Every row gives one point. A path goes straight from each point to the next, and from the last back to the first. The post is the endless flat space through its rows: a point in 2 columns, a line in 3, a plane in 4, and so on, so that a path can go around it. How many times does the path go around the post? Going back the other way cancels.

Post:
0.033 0.041 -0.011

-0.035 -0.036 0.011
Path (18 x 3):
-0.002 -0.034 0.016

0.031 -0.079 -0.018

0.015 -0.041 0.022

-0.006 -0.046 -0.023

-0.045 -0.026 -0.024

-0.046 0.029 -0.011

-0.014 0.033 0.050

0.015 -0.015 0.080

0.087 0.007 -0.032

-0.023 -0.053 -0.045

-0.001 0.036 -0.061

-0.027 0.020 0.009

-0.059 -0.017 0.074

0.016 0.097 -0.007

-0.020 0.011 -0.019

0.009 0.068 -0.050

-0.012 0.095 0.030

0.037 0.044 0.039
Times around: 2

Post, 7 rows:
0.027 -0.036 0.021 -0.021 -0.048 0.024 -0.070 -0.012

0.045 -0.076 -0.033 -0.009 0.088 0.035 -0.018 0.044

0.008 0.038 0.083 0.037 -0.001 -0.054 0.011 0.004

0.054 0.008 -0.041 0.023 -0.025 0.059 -0.003 -0.041

-0.024 0.002 -0.010 -0.011 0.032 0.012 -0.006 -0.015

-0.046 -0.040 0.029 -0.027 -0.063 0.022 0.046 0.027

0.052 -0.025 -0.014 -0.008 0.048 -0.040 0.073 0.029
Path (23 x 8):
0.060 -0.023 -0.052 -0.071 0.056 -0.041 -0.021 0.059

0.063 0.027 0.047 -0.009 -0.004 -0.002 -0.034 0.000

0.067 0.001 -0.014 -0.001 0.030 0.041 -0.017 -0.052

-0.008 -0.016 -0.038 0.002 -0.018 0.020 0.039 -0.040

0.052 -0.076 -0.013 0.002 -0.046 -0.031 0.007 0.020

0.034 0.027 -0.063 0.017 0.110 -0.009 0.030 0.053

0.063 -0.031 0.021 0.006 -0.022 0.062 -0.046 0.022

-0.046 -0.007 0.008 -0.046 0.066 0.004 0.121 0.010

0.024 0.011 0.019 0.010 -0.047 -0.002 -0.017 -0.097

0.050 0.040 0.035 0.035 -0.042 0.000 0.038 -0.045

0.043 0.005 -0.051 -0.077 0.008 0.048 0.007 -0.041

-0.054 0.060 -0.031 0.013 0.099 -0.019 0.112 0.026

0.076 0.008 -0.063 0.047 -0.020 0.045 -0.039 -0.005

-0.056 -0.060 0.008 0.012 0.023 -0.054 -0.004 0.008

-0.010 -0.117 0.007 -0.029 0.002 0.056 0.009 -0.018

0.029 0.013 0.013 -0.012 0.033 0.032 0.029 -0.027

0.020 0.020 -0.041 -0.022 0.061 0.014 0.003 -0.005

0.015 -0.040 -0.001 -0.010 0.030 -0.017 -0.060 0.071

0.061 0.039 0.017 0.063 -0.013 -0.058 -0.040 -0.039

-0.050 0.000 -0.007 -0.009 0.134 -0.023 -0.057 -0.041

0.012 -0.020 -0.001 0.007 0.013 0.012 0.047 -0.038

-0.010 0.003 0.012 0.051 -0.007 0.021 0.024 -0.014

0.010 -0.025 0.005 -0.012 -0.061 0.018 -0.047 -0.003
Times around: 0
